Each point is reached from the start by the listed moves, each made once or not at all, plus a little noise. Say if it took an odd or an even number of moves. Then give how often each move was made.

Moves:
(1): [ 0.51 -0.16 -0.02]
(2): [0.31 0.56 0.27]
Start: [-0.07 -0.07  0.13]
Points:
[ 0.45 -0.23  0.11] -> odd (1, 0)
[0.25 0.49 0.41] -> odd (0, 1)

Moves:
(1): [ 0.65  0.15  0.11 -0.13 -0.08  0.14  0.27 -0.37  0.16 -0.10 -0.05 -0.10]
(2): [-0.23  0.97  0.14 -0.09  0.10  0.15  0.02  0.07  0.06 -0.41  0.25 -0.14]
(3): [ 0.16 -0.21  0.84 -0.08 -0.17 -0.12 -0.07 -0.20  0.12  0.09  0.24 -0.10]
(4): [ 0.33 -0.09 -0.09  0.94  0.16  0.04 -0.01 -0.07 -0.03 -0.11 -0.06 -0.13]
(5): [-0.07 -0.25  0.04 -0.13  0.81  0.22 -0.15 -0.18  0.05  0.14  0.06 -0.09]
(6): [ 0.07  0.03  0.16  0.03 -0.21  0.56 -0.10  0.21 -0.05  0.19  0.11  0.02]
(7): [-0.03 -0.06  0.09  0.03  0.01  0.18  0.58 -0.04  0.04  0.04  0.06  0.04]
(8): [ 0.35 -0.02  0.05 -0.13  0.21 -0.32  0.21  0.63 -0.15 -0.07  0.16  0.16]
(9): [-0.06 -0.08 -0.04 -0.06 -0.08 -0.10 -0.02  0.08  0.78  0.10 -0.03  0.21]
Start: [-0.37 -0.06  0.31  0.04  0.18  0.11 -0.17 -0.06 -0.17  0.01  0.04 -0.05]
Points:
[-0.19 -0.52  0.35  0.78  1.06  0.46  0.22 -0.27  0.67  0.15  0.04 -0.03] -> even (0, 0, 0, 1, 1, 0, 1, 0, 1)
[ 0.01 -0.62  1.21 -0.35  0.95 -0.20 -0.18  0.25  0.63  0.26  0.49  0.12] -> even (0, 0, 1, 0, 1, 0, 0, 1, 1)
[ 0.68  0.09  0.64 -0.21  0.11  0.47  0.22  0.41 -0.20  0.03  0.29  0.02] -> odd (1, 0, 0, 0, 0, 1, 0, 1, 0)
